Each row is a point. The window is the flat piece filled in between its corners: a triangle in 3 columns, a solid with four corners in 4, and so on. A path goes straight from each point to the next, and from the last back to the first. After which points does the path pass through the window?

Window (4 x 4):
[[ 0.26 -0.45  0.02 -0.22]
 [ 0.07 -0.47 -0.46 -0.09]
 [ 0.19  0.35  0.45  0.43]
 [-0.02  0.25 -0.10 -0.03]]
Path:
(1): [-0.07 -0.68 -0.24 -0.14]
(2): [-0.31 -0.38 -0.26  0.03]
(3): [ 0.56 -0.23 -0.16 -0.45]
(4): [ 0.37 -0.18  0.07 -0.13]
(5): [-0.03 -0.43  0.12  0.30]
(6): [-0.39 -0.45 -0.45  0.15]
(7): [ 0.36 -0.22 -0.30 -0.33]
(8): [ 0.42 -0.46 -0.35 -0.12]
(9): [ 0.03 -0.36  0.00 -0.15]
(10): [-0.31 -0.63 -0.29 -0.16]
(11): [ 0.35 -0.30 -0.26 -0.08]
(12): [ 0.44 -0.23 -0.74 -0.40]
(13): [-0.02 -0.35  0.31  0.05]
(14): [-0.29 -0.26 -0.19 -0.14]
(15): [ 0.42 -0.24 -0.34 -0.13]
(16): [ 0.29 -0.28 -0.23 -0.29]
Through the window after points: 8, 10, 12

Window (6 x 6):
[[-0.12 -0.24 -0.59 -0.72 -0.42 -0.09]
 [ 0.08  0.29 -0.09 -0.38 -0.36 -0.25]
 [ 0.09  0.25  0.10  0.18  0.33  0.68]
 [-0.66  0.49  0.25 -0.17 -0.19  0.39]
 [ 0.16  0.02 -0.01  0.50  0.03  0.25]
 [ 0.30 -0.40 -0.06 -0.24  0.12 -0.37]]
Path:
(1): [-0.29  0.18 -0.46 -0.48 -0.02 -0.13]
(2): [ 0.39 -0.20 -0.10 -0.06 -0.30  0.03]
(3): [-0.13 -0.32  0.22 -0.84 -0.43  0.33]
(4): [-0.34  0.48 -0.47  0.10 -0.02 -0.07]
(5): [ 0.22  0.59 -0.59  0.25  0.15  0.35]
(6): [ 0.14 -0.35  0.16 -0.09  0.04  0.15]
(7): [ 0.35 -0.28  0.07 -0.10 -0.47  0.12]
(8): [ 0.15  0.09 -0.23 -0.07  0.13  0.02]
(9): [-0.63  0.50 -0.10  0.17 -0.28 -0.08]
(10): [-0.11  0.18  0.37 -0.47 -0.04  0.61]
(11): [ 0.02  0.26  0.24 -0.32 -0.46  0.08]
(12): [-0.19  0.01 -0.44 -0.14 -0.08 -0.24]
Through the window after points: 3, 9

Window (8 x 8):
[[ 0.33  0.17  0.32 -0.36  0.37 -0.18 -0.18  0.15]
 [ 0.17  0.29 -0.06 -0.31 -0.10 -0.49  0.20 -0.44]
 [ 0.41  0.64  0.05 -0.17  0.22  0.08  0.37 -0.64]
 [ 0.20  0.03  0.39  0.37 -0.53  0.05 -0.43  0.47]
 [ 0.27 -0.03 -0.10 -0.21  0.43 -0.03 -0.04 -0.42]
 [ 0.36 -0.13  0.19 -0.05 -0.40  0.24 -0.08  0.67]
 [ 0.16  0.52 -0.43 -0.03  0.25 -0.37 -0.01 -0.11]
 [ 0.46  0.39  0.00 -0.07 -0.82  0.20 -0.47  0.12]]
Path:
(1): [ 0.73  0.19  0.04  0.00  0.11 -0.28 -0.05 -0.19]
(2): [ 0.47  0.25  0.11  0.17 -0.42 -0.17 -0.25  0.04]
(3): [-0.02  0.29 -0.03 -0.32 -0.48  0.52 -0.38  0.37]
(4): [-0.16  0.71 -0.06 -0.16  0.14  0.18  0.30 -0.07]
(5): [ 0.81 -0.19  0.04 -0.13  0.31 -0.51 -0.17 -0.49]
(6): [ 0.68  0.20  0.23  0.19  0.43 -0.11 -0.03 -0.43]
(7): [ 0.05  0.24 -0.19 -0.35  0.02  0.01  0.05 -0.23]
(8): [-0.10  0.02 -0.07 -0.23  0.02  0.24 -0.20 -0.16]
Through the window after points: 2, 6, 8

Window (11 x 11):
[[ 0.37 -0.48 -0.08 -0.34 -0.17  0.19  0.29 -0.02 -0.30 -0.29  0.29]
 [ 0.14 -0.44  0.05  0.42  0.50 -0.32 -0.24  0.31  0.50 -0.01 -0.01]
 [-0.24  0.74 -0.12  0.15 -1.03 -0.07 -0.02 -0.34  0.21  0.01  0.61]
 [ 0.07  0.45  0.08 -0.53 -0.64  0.35  0.12  0.31 -0.09  0.26  0.42]
 [-0.08 -0.01  0.07 -0.07  0.20 -0.02  0.20 -0.04 -0.52  0.18  0.62]
 [ 0.42  1.18  0.14 -0.02 -0.49 -0.02  0.23 -0.30  0.64 -0.20  0.49]
 [-0.09 -0.30  0.34  0.15  0.36 -0.26  0.07  0.26 -0.19 -0.32 -0.44]
 [-0.28 -0.41 -0.12 -0.22  0.59  0.21 -0.21 -0.08 -0.05 -0.15 -0.18]
 [-0.16  0.21 -0.70  0.52  0.31 -0.09  0.04  0.39  0.04 -0.15 -0.22]
 [ 0.09 -0.48  0.11  0.42  0.58  0.35 -0.54  0.30 -0.47 -0.31 -0.14]
 [ 0.19 -0.13  0.19 -0.03 -0.31  0.49  0.34 -0.35 -0.34  0.49  0.17]]
Path:
(1): [-0.17  0.07  0.16 -0.05 -0.06  0.44  0.21 -0.20  0.14 -0.33  0.53]
(2): [-0.22 -0.11  0.60  0.38  0.25  0.73  0.24  0.16  0.07 -0.46 -0.08]
(3): [ 0.08 -0.14 -0.06 -0.13  0.05 -0.36 -0.07  0.10 -0.27  0.07 -0.11]
(4): [ 0.57  0.62 -0.53 -0.32 -0.19  0.14 -0.24 -0.19  0.13  0.38 -0.14]
(5): [-0.24  0.09  0.36  0.14 -0.06  0.08  0.23 -0.11  0.13 -0.32  0.41]
(6): [-0.31  0.06 -0.16  0.04 -0.13  0.11  0.26  0.21  0.12 -0.17  0.21]
(7): [ 0.25  0.12  0.13  0.10 -0.03 -0.09 -0.24  0.03 -0.11  0.00 -0.19]
(8): [ 0.41  0.14 -0.06  0.16 -0.33 -0.37  0.04  0.15 -0.46  0.44  0.00]
Through the window after points: 2, 4

Window (12 x 12):
[[-0.77  0.08 -0.17  0.23  0.16  0.19  0.33  0.31  0.08 -0.11  0.31  0.59]
 [-0.13  0.09  0.21 -0.32 -0.43  0.37 -0.20 -0.12  0.34 -0.05  0.07 -0.83]
 [ 0.38  0.24 -0.21 -0.01 -0.65 -1.05  0.05 -0.11 -0.31  0.69 -0.01 -0.19]
 [-0.53  0.11 -0.04  0.07  0.67  0.81 -0.01  0.51 -0.31 -0.06 -0.19  0.56]
 [ 0.35  0.62 -0.01  0.41 -0.48 -0.34 -0.01  0.10  0.17  0.11 -0.09 -0.11]
 [-0.05 -0.63  0.20  0.32  0.14  0.24  0.17  0.40  0.26  0.00 -0.22 -0.07]
 [ 0.73  0.43 -0.56 -0.21 -0.45 -0.76  0.44 -0.04  0.04  0.18  0.15 -0.34]
 [-0.06 -0.59  0.53 -0.13 -0.21  0.01  0.38  0.12  0.00 -0.53 -0.55  0.45]
 [-0.12  0.28 -0.42  0.32 -0.45 -0.06  0.23  0.44 -0.49 -0.02  0.06 -0.21]
 [-0.48 -0.04 -0.18  0.26  0.44  0.39 -0.40  0.04 -0.13 -0.61  0.29  0.04]
 [ 0.11  0.15  0.28  0.19 -0.13  0.14  0.33 -0.52 -0.07 -0.03  0.19 -0.65]
 [ 0.24 -0.14  0.78 -0.18 -0.16  0.15  0.04  0.15  0.05 -0.29  0.50 -0.48]]
Path:
(1): [-0.01 -0.24 -0.03 -0.06 -0.20  0.29  0.03  0.05  0.06  0.00 -0.03  0.11]
(2): [-0.06 -0.03  0.29 -0.05 -0.44  0.40 -0.09 -0.08  0.25 -0.14  0.41  0.35]
(3): [-0.51  0.18 -0.28  0.49  0.59 -0.06  0.28  0.55 -0.53 -0.07 -0.50 -0.46]
(4): [-0.09  0.44 -0.15 -0.01  0.50 -0.63  0.01  0.42  0.00 -0.15 -0.06 -0.56]
(5): [ 0.24 -0.25  0.05 -0.02 -0.91  0.39  0.15 -0.06  0.08  0.06  0.08  0.25]
(6): [ 0.41  0.19 -0.74  0.60 -0.79  0.36  0.35  0.05 -0.42 -0.16 -0.06  0.52]
(7): [-0.39  0.11  0.01  0.09  0.05 -0.04  0.09  0.27 -0.12 -0.08  0.17 -0.24]
(8): [-0.43  0.67  0.06  0.41  0.12 -0.19  0.06  0.23  0.02 -0.62 -0.16 -0.49]
(9): [ 0.15 -0.16 -0.06  0.09 -0.33  0.09  0.15  0.23 -0.14  0.19  0.09  0.10]
(10): [ 0.43 -0.26 -0.17 -0.43 -0.60  0.29  0.10 -0.13  0.03  0.18  0.35  0.24]
(11): [-0.11  0.15 -0.02  0.13 -0.08 -0.38  0.12  0.10 -0.13 -0.03 -0.07 -0.30]
(12): [-0.05  0.36  0.05 -0.02 -0.31 -0.19  0.13 -0.04  0.02 -0.07  0.00 -0.50]
(13): [ 0.34 -0.22 -0.03  0.01 -0.25  0.14  0.02 -0.15 -0.08  0.25  0.35  0.11]
(14): [-0.07 -0.22  0.12  0.00 -0.25  0.33  0.00  0.15 -0.14 -0.24  0.40 -0.08]
(15): [-0.21  0.39  0.06  0.10  0.33 -0.53  0.44  0.06  0.14  0.35 -0.52 -0.10]
(16): [-0.10 -0.07  0.14  0.27  0.15 -0.16  0.39  0.39 -0.01 -0.17 -0.16 -0.01]
Through the window after points: 6, 8, 16

Window (14 x 14):
[[-0.31  0.41  0.08 -0.33  0.31 -0.38  0.20 -0.27  0.75 -0.48  0.14 -0.37
  -0.04 -0.12]
 [-0.22 -0.07  0.14  0.01  0.27 -0.25  0.53 -0.50  0.90 -0.03 -0.04  0.37
  -0.19 -0.03]
 [ 0.44 -0.57 -0.27 -0.07 -0.36  0.13  0.05 -0.11  0.10 -0.25  0.34  0.12
  -0.18  0.19]
 [-0.59 -0.22  0.04  0.03 -0.06 -0.15 -0.27 -0.36  0.69 -0.27  0.16  0.20
  -0.20  0.06]
 [ 0.26 -0.26 -0.41  0.19 -0.85 -0.06 -0.02  0.21  0.26  0.19 -0.05  0.21
   0.05  0.61]
 [ 0.44 -0.66 -0.30  0.24 -0.45  0.35 -0.24 -0.14  0.33  0.38  0.00 -0.22
   0.32  0.29]
 [-0.23  0.40  0.18  0.36  0.16  0.02  0.13 -0.02 -0.40 -0.30  0.22 -0.04
   0.41 -0.47]
 [-0.38 -0.23 -0.19 -0.08  0.56 -0.11  0.21  0.19  0.70 -0.35  0.21  0.18
   0.26 -0.02]
 [ 0.09 -0.20 -0.04 -0.07 -0.47  0.54  0.06 -0.22 -0.04 -0.01  0.09  0.07
   0.25  0.79]
 [-0.12  0.30 -0.03  0.38  0.88 -0.50 -0.14 -0.15 -1.19 -0.18  0.02 -0.21
   0.49 -0.06]
 [-0.02  0.21  0.44 -0.17  0.52 -0.22 -0.24  0.22 -0.78  0.04 -0.11  0.00
   0.32 -0.26]
 [ 0.14 -0.36 -0.78 -0.13 -0.38  0.48 -0.08 -0.17  0.40  0.02 -0.32  0.21
  -0.09  0.16]
 [-0.10 -0.31 -0.39  0.17  0.00  0.41  0.12  0.25  0.24  0.22  0.17 -0.27
  -0.46  0.22]
 [-0.55 -0.41  0.12  0.00  0.26 -0.29  0.44 -0.10  0.55 -0.55 -0.37 -0.17
  -0.06 -0.17]]
Path:
(1): [-0.08 -0.38 -0.21 -0.11 -0.29  0.14  0.10 -0.40 -0.08  0.17  0.56 -0.18
  0.17 -0.18]
(2): [-0.15  0.14  0.18  0.38  0.54 -0.21  0.12  0.53  0.53 -0.58 -0.61  0.14
 -0.14  0.46]
(3): [ 0.12  0.13  0.09  0.51  0.20  0.11 -0.32 -0.11  0.37 -0.18 -0.08 -0.18
 -0.42  0.08]
(4): [-0.20 -0.71 -0.59 -0.59 -0.34  0.16  0.60  0.13  0.07  0.10  0.41 -0.01
  0.24  0.20]
(5): [-0.09 -0.42 -0.65 -0.10 -0.08  0.14  0.26 -0.11 -0.36  0.50  0.40 -0.55
  0.51 -0.26]
(6): [-0.02  0.10  0.17  0.10 -0.05  0.00 -0.13  0.09  0.34 -0.47 -0.13  0.18
 -0.19  0.32]
(7): [ 0.08 -0.01 -0.20  0.10  0.23  0.15 -0.06 -0.05  0.31 -0.23 -0.18 -0.03
  0.09  0.24]
(8): [-0.41 -0.79  0.02 -0.12 -0.89 -0.19  0.22 -0.07 -0.11  0.18  0.46 -0.21
  0.12 -0.28]
(9): [-0.39 -0.13 -0.09 -0.20 -0.19 -0.25  0.05 -0.18  0.29  0.16  0.42  0.03
  0.19  0.05]
(10): [ 0.36  0.11 -0.14  0.26 -0.03  0.07  0.12  0.10  0.37 -0.51 -0.44 -0.12
 -0.12  0.25]
(11): [ 0.10  0.04  0.42  0.25  0.15  0.13 -0.10  0.01  0.26 -0.32 -0.05 -0.03
  0.10  0.35]
(12): [-0.31 -0.40 -0.49 -0.18 -0.19 -0.17  0.15 -0.24  0.00  0.25  0.29  0.03
  0.05 -0.17]
(13): [-0.68 -0.14 -0.07 -0.34 -0.52 -0.14  0.12 -0.74  0.17  0.49 -0.10  0.10
 -0.51 -0.38]
(14): [ 0.22 -0.18 -0.02  0.25  0.33 -0.01  0.12  0.21  0.39 -0.64 -0.02  0.07
  0.49  0.39]
(15): [-0.16  0.16  0.20  0.67  0.19 -0.11 -0.18 -0.05  0.12 -0.62 -0.60  0.23
 -0.18 -0.22]
(16): [-0.14 -0.29 -0.14 -0.42  0.04 -0.13  0.35 -0.21  0.48  0.22  0.37  0.00
  0.15  0.21]
Through the window after points: 3, 9, 15
